Rows are points. The window is the flat piece filled in between its corners: a triangle in 3 columns, a solid with four corners in 4, and so on. A path goes straight from each point to the next, and from the last back to the first. List the points from which the path goes on through the window.

Window (3 x 3)
[[-33  17 -13]
 [ 38  40  55]
 [-62 -70 -57]]
Path:
(1): [-58 -53 -14]
(2): [-28  47  59]
(3): [47 10 23]
(4): [ 74  31 -12]
(5): [-14  21  44]
(6): [-64 -17  24]
(7): [ 16  53 -39]
(8): [-10 -42 -46]
Through the window after points: 2, 4, 6

Window (4 x 4)
[[ 33 -20 -72 -49]
 [ -4 -10   5  40]
 [ 30  -7   4  90]
 [ 49  21 -32 -53]]
Path:
(1): [ 13 -12  27  25]
(2): [ 20 -36  27  50]
(3): [-18  16 -22  21]
(4): [ -5   4 -13  73]
(5): [43 -9 62 66]
(6): [  0 -75  21  22]
(7): [ 81  73 -71  -5]
(8): [ 29  24 -45   5]
(9): [54  2 33 -6]
(10): [ 48 -49 -36 -33]
(11): [ 37  16 -40  -3]
(12): [-11  31 -22  49]
(13): [ 64 -15  -5  21]
(14): [ 22 -48  61  95]
(15): [ 33  40 -89  17]
(16): [  6   1 -52  83]
Through the window after points: 2, 12, 14, 16

Window (6 x 6)
[[-71  32  47   4 -10   9]
 [-38  25 -13 -95  19  83]
 [ 72  23 -19   5  13 -69]
 [-21  -1   7 -15 -44 -19]
 [ 60 -29 -10  20  19 -30]
 [ 64  13 -87   3  23   4]]
Path:
(1): [-29  -8  -2  30  56 -54]
(2): [-32  20 -37 -72  24 -43]
(3): [ 48  25   2  34 -20  64]
(4): [ 21  13   2 -20 -16  24]
(5): [ 29  41 -38  -5  34 -71]
(6): [-80  15 -34 -15   6 -30]
(7): [  2  24  11 -60  -9  61]
(8): [ 58  43  10 -60  -6  73]
(9): [-30   9 -40  10  -3 -47]
(10): [-85  13  15  10  42 -16]
(11): [-33  27  38  -2 -22  11]
(12): [ -3  20  27 -28 -23  18]
Through the window after points: 10

Window (8 x 8)
[[-31 -19   2  -6  12  -1 -18  48]
 [ 25  85 -43   9   5  27  11   7]
 [ 22  22  -8  41  10  21 -33  -2]
 [  6  32  10   4 -26 -18  13   5]
 [-66  18   2 -18 -34   2  -2  -2]
 [-33  -5  20  -2 -48  33  44   3]
 [-11 -49 -23  53 -74   2  18  15]
 [ 83  37 -69  24  -1  19  20 -48]]
Path:
(1): [-10  -4 -14  50 -17   8  10  -7]
(2): [-36 -14 -11  -9 -68   2   4  20]
(3): [ 23  28 -14 -11 -16  21  -5   7]
(4): [-23  23 -47  95  -2  21  17 -20]
(5): [ 19  12 -21  36 -20   1  26  -9]
(6): [ 27  11 -21   4 -15  22  -4   5]
(7): [ 32  36 -18   2 -46  22 -12   4]
(8): [ 17  10 -42  51  19   7  33 -53]
(9): [-11 -25  -9  53 -38  22  65  -7]
(10): [ 31   1 -48   5 -58 -14 -58  15]
(11): [ -7   5 -67 -11 -52  19 -35  23]
(12): [-8  4 31 27 34  3 -2 15]
(13): [ -2  38 -33  31  14  23  25   5]
(14): [ 19  23 -22  -2 -18  15 -17   8]
(15): [ -6  18 -22   3 -26  23  -9  16]
(16): [-30  -2   3  12   0  11  16   9]
Through the window after points: 1, 9, 11

Window (11 x 11)
[[-10  -8  52 -39  35  12   7 -18  33 -48  45]
 [-31 -53  24 -26  95  12  55 -24   6  17   1]
 [ -6  -4  43  -1  19  37  38  11  18  11  46]
 [-30 -16 -41   9   8  -5 -24 -19  44  -9  -2]
 [ 24  -4  -8  11  -2 -41   2  30  29   0  -6]
 [ 11 -19 -15 -11  34  28 -37  16   1  -1 -22]
 [-20 -29  -7  47  24  -3 -42   2  -1 -43 -14]
 [ 86  74 -57  40 -18 -17  47   9  18   4 -25]
 [ -4 -38   2 -11 -13   6  -8  -9 -26 -24  16]
 [-18 -61   4  21  21   6 -37 -37  29   0 -70]
 [ 23  84  -6   8 -18 -21   1  16 -29  18  -1]]
Path:
(1): [-15 -10  12 -24  14  19  25   6  14 -10   1]
(2): [-19 -19   0  -9  15  11  14   4  -2  -9 -24]
(3): [ 31  13   6  30  39   1 -29 -36  26 -18  59]
(4): [ 14 -30   9  22  20  -5 -45 -20   4  -7   0]
(5): [ -1  22 -14   2  -9   0  20  25  20 -10  -6]
(6): [-17  -9   3   2  22   5   9   6  11 -22  -5]
(7): [  6  -8   5  -6  46   1   2 -19  32   6  10]
(8): [ 31 -24  -2   3  22  22 -41 -38 -15  22   4]
(9): [-40  -9   1 -18  56  -3  46  49  29 -23 -27]
(10): [-27   2 -14   4   0  42  14  -5   9 -30  -7]
(11): [ 13  -8  12   3  25 -16   1   7   9   5  29]
(12): [ 46   3  -5  19  28 -14 -15 -14   3  12  15]
Through the window after points: 8

Window (12 x 12)
[[-21  42 -24  19  22   2  -9  22   2  17 -50 -20]
 [-26  22  22  39 -15 -19 -72   9 -17  -3  35 -41]
 [-18  -7  -5 -10 -27  39  16 -22  -6  32  78  -1]
 [-40 -41  47  -5 -19 -39 -34  40 -18 -36 -47  26]
 [ 14  34  -5  17 -15 -30  79  38 -16  16 -17 -17]
 [ 17  19  -3 -36 -32  46   8  20  54  49 -27 -20]
 [-12 -32  13 -20 -22 -20 -17  31 -20 -22 -39 -52]
 [-26  14  -2  32 -55  75 -17 -39  -5  16  -6 -24]
 [-30 -71 -15  68 -20   7 -21  16   5  12 -23  34]
 [ 26  12   2 -48 -35   0 -78   2 -19   0  36 -14]
 [-24  26   0  64  13 -11   6  28  -3 -54   7 -11]
 [-28  -4 -29 -28 -57 -42  10   3  14   3  33  25]]
Path:
(1): [-32  22  -2  25 -24  13  -5  35  -3   4  18 -10]
(2): [-19   3  25  11 -35  48 -35  76 -39  32   8   3]
(3): [-12   2 -17   9  -7 -17  12  -2  13 -12 -22 -12]
(4): [  5 -31  23  -4  16 -47   2  -2   6   3 -10 -15]
(5): [-30  12   5   8 -33  16 -21  35  -2 -13 -25   5]
(6): [-32 -32  23  31 -26  26 -38  70 -32  10  29  11]
(7): [-16 -24  -9  17 -20 -25 -12 -12  16  -6 -37   3]
(8): [  7  17   1 -15   3  -2   6 -18   7  11 -20 -35]
(9): [-27  17 -22  35 -59 -26  19  95 -22   7  16  37]
(10): [-33  -3  -5  19 -12  33 -32  52  -7  25  -5  -5]
(11): [ 16  41   2  -2   9 -40  28 -48   1 -21 -40 -28]
(12): [ 33 -24  -6  -9   4 -51   9  -6  16 -26  -4 -10]
(13): [-42  26  -6  -1 -26   7 -15  41 -15  21  -8 -10]
(14): [-24   8  -3  17 -36  12 -29  29 -36  -8   3  -9]
(15): [ -5  -9  14  -2 -13 -13  -3  -8  17   5 -17 -48]
(16): [ 17 -33  11  12 -21  -2 -12 -33   6 -25 -14  -8]
Through the window after points: 4, 6, 8, 14

Window (14 x 14)
[[-35 -56   5 -69 -22  67  95   6 -63 -12  16 -10  20 -31]
 [ -9 -44  20 -31 -12  21 -11  11  14  31 -44  -8   9  73]
 [-26  23 -50 -11  15  56 -39 -21 -44 -19 -27 -27 -18  11]
 [-22  10 -32 -50  62   4 -34  16   0 -24 -16 -33  48   7]
 [-27  12 -41 -14 -23 -54 -13   9 -12 -29 -60  23 -49  -2]
 [  6  49 -81  48  17  -2   5  45  33 -61 -14 -42   5  -3]
 [ 25  16 -44 -48 -13  37  12 -31 -33  22 -15  15  13   7]
 [-23 -16 -51  -2   1  24 -30  29   9  10  36  18  16  15]
 [ 33  -7  -7   7  48  40  81  66 -24 -84  32  46  22 -38]
 [ 15  24  11   8 -44   4 -29   5  -1 -79  18  27  -9  -9]
 [-26   2   9 -58  43  34  -5  -1  86 -12  58  16 -10 -10]
 [ -7  22 -40 -19  28   1 -20   0 -14   5  42 -38 -28  -5]
 [ 16 -12 -54  75 -12  -7 -35 -29   4 -11  -7   4   1   4]
 [-73  22  -3  38  -6 -27  25   5  33  40  49  31 -12   8]]
Path:
(1): [ -1  29   5 -14  20  58  -2  26 -10  13  -1  14  42 -74]
(2): [-19  -4 -28   6  11  36   5  14   3 -10   8  -8  -1 -29]
(3): [  4   4 -48 -16  -8 -15  25  15 -17 -43  -2  -4  24  43]
(4): [-28  24 -78 -47  24  -2  13  30  -3 -52 -16 -12  21  38]
(5): [ 26  -5  26  42  -2  31 -27 -13  13  25   6 -11  -7 -48]
(6): [  8  23  16  -2 -38  11 -27  40  41  29  21  47 -15 -32]
(7): [-56  -9 -60   2  38  10  26 -38 -48 -61   5 -36  13  41]
(8): [-22  23 -37  -5  24   0  -5  -8   6 -15  18  18 -22  33]
(9): [-37   5 -19  12 -12  21  -5   7  -7   9  -3 -15   3 -20]
(10): [-59   4  20  -1   4  74  -4  44  24  23  -6 -50  12 -51]
(11): [-13   1 -24 -29  22   1  -2  -6  38 -15  45  29  -8  15]
(12): [  0 -25 -48   5  29  -5  51  21  -9 -93  33  15 -37  57]
Through the window after points: 2, 4, 6, 8, 10, 12

Window (14 x 14)
[[  2 -67  41 -45  33  -1  38 -43 -25 -35  -7  87   3  10]
 [-54  44 -71  29  67 -27 -20 -26  -9   3 -37  14 -26  50]
 [ 30 -17 -95   3 -39 -59  -9 -22  47  20  29  33 -18  20]
 [-44  34 -14 -18 -39 -29  51  -4  46  64 -51 -18  21  25]
 [ -7   3  14  -1   6  28 -47  32 -47   3 -52  14  19 -63]
 [-37  24  16 -35  54 -13  36   1  16  55 -32   3 -25 -89]
 [-32 -18 -40 -32 -23  65 -34  15  -6  -3  -6  12  11 -23]
 [ -2 -10   3  58 -20 -39   0   9 -11 -59 -32 -64  -6  15]
 [-48  43 -47 -45  -5 -17 -51  48 -58 -21  -8 -10   4   3]
 [ 16  -7  19  21  37 -30  -1 -69  39 -32  42  34  32 -24]
 [  4  28  -6   8  48  -6  86 -17  36  16 -43 -24  60 -15]
 [-42   0 -74 -18  44 -48 -41 -83 -10  38 -53 -73  29  36]
 [ 51  33 -29   9  63   8 -33  10  32  34   1   9 -58   9]
 [-10 -23 -14   4 -52 -31  27   1   0  55  59   0  32 -34]]
Path:
(1): [-25 -78  -6   1  25 -67 -17   7  67   7  19 -16  29   5]
(2): [-32 -56 -35  -6  84 -20  46  40  39  -2 -56   2  45   9]
(3): [ -9  57 -21 -11 -82  10 -63 -57 -45  43  42  -9 -25 -34]
(4): [ 20  75 -55 -93 -24  42  42 -17  -8 -21  12   3 -20 -24]
(5): [-53 -43   1  26  41 -48 -43  10 -30   0 -27  26  17  24]
(6): [-26 -19  31 -16  54 -39 -17  26  51  23 -18  32  31 -19]
(7): [ -1   6 -30  -7 -15  -7   8 -14 -16   5   0  -9   8 -14]
(8): [ -1  48 -60  26  27  29 -17 -57 -43 -16 -33 -29 -18  10]
(9): [-40 -25  -7 -22  23 -44 -19  27  28  32 -19  22  21  -8]
(10): [-20   6 -50   3  58  -8 -37   6  47   1 -16  19  18  -8]
(11): [ -1  15 -29   8  -4 -27  14 -26 -26  23  -3   7 -34  24]
(12): [ -9  42 -26   1  10   1  14 -28 -19   0 -22   2 -11   2]
Through the window after points: 2, 4, 8, 10

Window (14 x 14)
[[-31  -2  25  27   1  51  17 -42  18   7  35 -52 -30 -45]
 [  1 -34 -54 -34   2  22  22 -31 -62 -22  24  -2   3 -35]
 [  6 -42  73   1 -57  50  22 -24  11  24  17 -69 -26 -26]
 [ 49   9  -4   9   5 -43  42  11  20 -10 -35  33 -21  -7]
 [ 11 -23  29   0 -21  -4   8   3  95   4  74 -28 -37 -19]
 [-24 -53 -76 -38  26  30  -1 -31 -29  16 -31   8   8   8]
 [  0  14  55  -3 -27  40  31   8  43  13  46 -11   6   6]
 [  3 -57 -55   8  41 -14  12 -28 -48 -17 -22  -4  62 -17]
 [ 30 -17  20   4  16  -8 -32  -8 -30 -23  -5  51 -19  -1]
 [-10  17  -3 -20   1 -57 -19 -19 -19 -52  -2   7 -13  18]
 [ 19   5 -17  38 -44 -37 -13 -19 -19 -11  -7  44  -2   5]
 [ 24  26   5 -16 -20 -23 -39  18   4  -1 -16  19   3 -35]
 [ 55  19 -30 -11  15 -26 -27 -39 -21  -4   4   6   0  18]
 [  0 -31 -21 -43   9  -1   8 -71 -17   7 -17  36  27 -29]]
Path:
(1): [ 22 -19 -16   5   5 -39  -1   4  23  84   6  39 -19  17]
(2): [  2 -11 -17 -18   4  10  -1 -24  -9 -48  -1  -3  12 -27]
(3): [ 38 -20  11  -6 -60  35  -4  -7  28 -51 -39  10  14 -24]
(4): [ -8   2   2  -8  21 -26  -6 -10 -23  27  26 -11  -5 -14]
(5): [ -2  -2  29  -8  15 -18   6 -24  -4  14  30  -8 -29 -13]
(6): [ 13 -12  -4   7 -25   7  -4  -9  24 -17  -5  -4   5 -10]
(7): [ 30  10  12 -10  -6  11   8 -32  38 -44   0   1   2   1]
(8): [  7  -5 -11  -3 -12 -29 -30   7 -32  31   4  19  -6 -28]
(9): [ 16 -25   1   2 -10  -1  19  -3 -10  27  22   1 -14 -21]
(10): [  0 -21   9 -15  -8  16  -2 -39  39 -44 -29 -33   6  -1]
(11): [ 42   6 -43 -53 -22  40  14 -16  17 -47 -22   2  12 -10]
(12): [ -9 -32  18  16   0 -10   5 -28 -41  25  38 -14 -14 -19]
(13): [-13  -7  -3   7   9 -40   0   8  13  24  11   1 -16 -13]
(14): [ 32 -19   1  -3 -16  17  -3 -33   2 -27  10  10   5 -15]
(15): [ 13 -28 -11  17 -26  19  -4 -12   7 -31  -7  11  -8 -23]
(16): [  9   0 -15  -9  22 -20  18 -37 -29  37  22  -9  12  -6]
Through the window after points: 3, 7, 9, 11, 13

Window (14 x 14)
[[  1  16  26   9  34 -12  17  -3 -38  36  34 -15  30   3]
 [  5 -27  20 -23  55   6   9 -20  18 -24  36  19 -17  -1]
 [-45  36 -12 -20  29 -83  33  56  16 -13  53   9 -39 -20]
 [-55 -44 -26 -56  54  -5  28  23 -47  20  35   4  28 -42]
 [ 15  -5  -7  -7  50  34  32  20 -19  26 -42 -67  23  20]
 [  3   0  25  91  77   3   4  14  32  39 -53   5 -18 -24]
 [-52   4  49 -22 -35  -6   8  52 -47  21 -51  30  11  -2]
 [ -3  -5 -46  24  19  75 -25 -26  11  95  19 -20 -49  50]
 [ 39 -60  16   1  30  -6 -77  57 -21   8 -18 -18 -26  15]
 [ 27  22 -23  26 -25  14  21 -28   4  78 -14  -8   7 -36]
 [-18  35 -67  13 -17   5 -39 -60 -62  33   7  -3 -22  34]
 [-16  -8 -48   0 -35  -1 -51  18  82  46  73 -26  63  12]
 [-68 -33  36  12 -62 -51  -4 -39 -12 -44  79 -33 -51  60]
 [-36  48 -25 -31 -44  34 -40 -38  -6  38  54 -26 -11 -39]]
Path:
(1): [-17  52 -62  10  15  42  67  34  12   6  82  23 -21 -17]
(2): [ 44  21 -65  14  -2  54  24   3 -29  -7  23  10 -31  31]
(3): [-48 -12  39   4  24 -47 -43  -5 -21  52  -7 -23  14 -10]
(4): [-34 -30  10  -4  31 -46 -33 -21   8  85 -14 -15 -30   8]
(5): [  9  16  -7  24  -5  30   9  -3   1 -11  29  -5  -4  11]
(6): [-19 -18 -56  38  19  36  27  35 -43 -31  47   8 -30 -38]
(7): [-13  -4   7 -19   4 -11 -36  -2  23  49   2 -16  -5  22]
(8): [-20 -40  43 -13  16 -36 -50 -46 -26  39 -18 -36  19  20]
Through the window after points: 2

Window (14 x 14)
[[ 52  79 -51 -75   3  -4  76 -28  -9   7 -48 -29  17  31]
 [-15  48  -2  38 -17  48   6 -53 -39  37  50  30 -18 -34]
 [ -9 -22  25  14  64  -5   7  -9  32  -1   6  43   9  21]
 [-12  43 -35  75 -40  51 -39 -55  43 -64  14  31  22 -18]
 [  0 -35   7  40 -22  29  31  35  -8  68 -22 -18 -50 -21]
 [ 15  26 -28 -27   1  14   3  11 -37 -48 -53  18 -68  39]
 [ 37  -3  65 -19 -36   0  38   4  62 -21   0  15 -12  -7]
 [-31  46 -45  12 -21 -55  58  37 -14 -20 -48   0 -21  32]
 [-18 -57  17  31 -27  18  37 -21  38 -40  34  31 -23  47]
 [-33  36 -52 -16  -6 -14  25  74   6  25  12 -26   1  30]
 [ 47  13 -46 -32 -52   1 -20 -28  -9 -27 -21  46  53 -44]
 [-25  41 -72   4 -35  34   7 -12  19 -66  -4  16  32 -90]
 [-12   6 -24 -31 -48 -47  27  27 -35  -4 -26 -95 -18   8]
 [ 12  -6 -93   0   4 -85 -10   1  28  13  53 -10  -8 -20]]
Path:
(1): [ -9  25 -17 -57 -37  36   6 -22  42  27  -7  10 -30  46]
(2): [-33 -13 -14 -16 -46 -51 -14 -30  27  32  16  23 -31  26]
(3): [ 36  34 -32  35  18  52  58  53 -21 -53  -9 -43  18   6]
(4): [ 58  12 -17  50 -21  30   9   7  -2 -69  -5 -13   7 -48]
(5): [-56  31 -43 -16 -35  -3 -16 -51  28  18   6  45  11  30]
(6): [-22  32 -20 -23 -25 -14   9  -6  15   8 -29  21  -6  16]
(7): [ 17 -12  -7  59  42  -9  62  47  -4 -35  36 -16  -7  -2]
(8): [ 23  19 -42   8   3 -19  22  19   2 -29  -2 -13   5  -6]
(9): [-24  23 -42 -24 -32 -25  -3   1  11  23   1  10 -16  -4]
(10): [-10  20 -31 -20 -24 -11   5 -11   8   2 -21   3  -8  -8]
(11): [ 63  17 -19  57  12  35  29  30 -20 -21  14  23  42 -46]
(12): [ 48  30 -21  16   5  -9  23  24 -42 -24  10 -21  -6  49]
(13): [-49   1 -12 -27 -54  -2  14 -32  63  22 -22  16 -10 -37]
(14): [-41  24 -28  -2  -1   7 -40 -40  20  38 -21  16   8  22]
(15): [ 16   4 -17  33 -27  17  21   2   9 -30   1  13  -3 -22]
(16): [ 19  51 -52   7   5 -27  54  14 -21 -25 -21 -21  24  -5]
Through the window after points: 4, 6, 14, 16

Window (14 x 14)
[[  5 -19  26 -38  26 -17 -24 -43  49   2  25 -14  73  30]
 [ 44 -10  -2  30  -7 -26 -38  43 -33  -1  24  48 -35  23]
 [-22  -1  65  -6  34  -7 -43  13  38 -15  25 -12  45  -8]
 [ 16  34  -6  20  -6 -40 -23   1 -41   0  46   8 -12 -39]
 [ -6 -25  24  26  -4 -14   1  -3  18 -11 -10   8  48  -5]
 [ 23  23 -25 -35 -62  17  32  28  10   1  -2 -95  14   8]
 [-18   6   6 -48 -60 -23  37  -6  11 -12   2 -73 -35  22]
 [ 19  -1  39   3  28  14   9 -26  40 -33  31  -9  25  10]
 [ 11 -13  19  15   1  -1 -30 -26  69  28  26 -12  17   0]
 [-10  51  15  -8 -10  -4  -9  18 -16  10   9  93 -21  21]
 [-15 -16  -8  -2 -24  48 -23  16 -55   2   7  55 -32  16]
 [ 32 -28  39 -32  25  -4 -19 -11  44   5   8  31  26 -29]
 [  0 -10 -24  17  47  -3  -6  33 -19  25  13  48 -20   2]
 [-18 -19   1 -34  -2   1 -16 -12  81 -43  24   0  43   4]]
Path:
(1): [ 24  47  -6  -9  38   0 -50 -18   8  -7  -5  -6 -10  36]
(2): [-26 -34  33 -21 -73 -17  55  29  10   2  37   4  18 -24]
(3): [ -3 -50  37 -30 -13 -19  23  -3 -14  39  65  -3 -15 -20]
(4): [ 20  67 -29  -5 -19   8 -28   9  46 -56 -37 -41  12  42]
(5): [ 16   1  15  -3  13   1 -53 -15  40   4  -3   1  13  -5]
(6): [ -9 -25  22 -48  -5 -11  41   7  24 -23  42  31  32   2]
(7): [-13 -13   7 -14  -8 -15  21   9  16  17  35  -8  41  17]
(8): [  9  12   6  11 -19  13 -37 -10  12 -39 -22  -6 -37  -5]
Through the window after points: 1, 5

Window (14 x 14)
[[-17  22   1  29   7  18  17  45 -25 -10   7  -9 -20  -1]
 [ 11  -9 -15  18   1 -19  13  -1   6 -24  -7 -37   9  -4]
 [-38  21 -36  -6   4 -12   2 -24   7 -26  33 -12 -30 -19]
 [  6  43  27  12 -31  27  17   1 -20 -14  -8  16  -2 -28]
 [-15   0  30  29   7   7  12 -13  19   1   8  -3 -27   6]
 [-38 -33  36  13   2  12  -8 -17  -9 -15 -11  17  -7  -4]
 [-21 -11  38   2 -26 -14   2  11   1  -3   4  17 -13  22]
 [ 15   7 -29  39  21 -30 -10  15 -12 -20 -10   1 -47  23]
 [-95  11  -5  61  -3 -40 -19 -56  16   4  -4  14  50  11]
 [ -3 -17 -26   7  -2   5 -24   1  23   8   5 -10 -19   2]
 [ 36  22   0 -28   3  11  44 -18 -17   4 -73  -7  15  41]
 [-14  20   1  -7  59 -31   5 -13  19   1   0 -11  73 -51]
 [ -9  -9  13   1  -6 -11 -13 -24 -20  16   1 -24 -24   7]
 [ 30  -8 -20  -1  -4  -8  48  -2 -20  17 -35   3 -20   8]]
Path:
(1): [-35   0  15  10  -5 -17  -8   2  -9  11 -19 -28 -21  -7]
(2): [ -2   5  -4  16   0   4   7 -29  -6 -11  13  14   6   9]
(3): [-25  -7  -2  17   5  -9  22 -31 -17  -6   6  14  15  31]
(4): [ 19  19   0  -3 -10  -8  -9  43  10   5 -39 -26 -24 -52]
(5): [-14  16   4  29  -7 -27  34 -19   8   4 -51 -33 -54 -24]
(6): [ -5  -2   8   0   4   6 -12 -13  -4  -4  21  13  23   9]
(7): [ 18 -24  33  17  15 -23  25 -10 -13 -29  47  -1  24  17]
(8): [-47  16   2   0 -39   0 -18  16  12  19 -50  13 -45   7]
Through the window after points: 1, 7

Window (14 x 14)
[[-34 -10  33   3   9  22  -8  -5 -45 -60 -14  41 -43  14]
 [ 42  95 -14 -13 -12 -47 -30  12 -10 -34  12 -39  -1  46]
 [-35 -26  78 -86  14 -12  12 -16  20  71 -31 -59  15   3]
 [ 22   5  22  33 -56 -15  60 -33  91 -11  13  90 -28   1]
 [ -1 -15  12 -66 -59 -36   7 -20 -16  18 -45   1  54 -31]
 [-40 -21 -12  -6  35 -45  38  76   1 -31   1 -16   3  -2]
 [-21 -25 -20  -6   3  -3  11  -5   6 -42  18 -37 -50   8]
 [ 35 -43  86 -22  11  76   0   7  47  21 -14 -47  12  43]
 [ 42 -22  69  25   7  21  16 -34 -57 -20 -48  28 -23 -47]
 [ 73  -8  43  13 -12  19   3 -40 -46  -2  -5   7 -24  73]
 [-40  29  20 -31 -74  -8  85  25 -10 -51  59 -35  31  -6]
 [ 14  21  20 -17  -1  -5  48 -56  42 -60  44  51  10  15]
 [ -8  33 -15  55   8   6   2 -12 -11  18  47  46  10 -42]
 [-15  27 -38  90  12 -11  37  -2  65  13 -29   5  12  22]]
Path:
(1): [ -1  37  -2 -18  -3  -8  14   5  -4  -9  -9   5 -16  16]
(2): [ 20   6  18   5 -15 -18 -12 -14  -5 -37  10 -25   3  22]
(3): [  7 -41  44  25  19   2 -11 -19  -7 -19  14   5  -3  17]
(4): [  7  25  29 -29 -22  -9  59   1   0   2 -44  11 -13 -38]
(5): [  6  19  -7 -39   4   8  32  -3   7  -9 -15  14 -39   5]
(6): [  2 -20  39  -6 -34 -19  15 -16  14  -8 -10 -18  29  14]
(7): [-31  11  54  40 -10 -51  -9  -6  21 -37  34   3   8  15]
(8): [  6 -10 -17 -37   9  27  44   8 -18 -24 -28  23 -18   0]
Through the window after points: 1, 3, 7
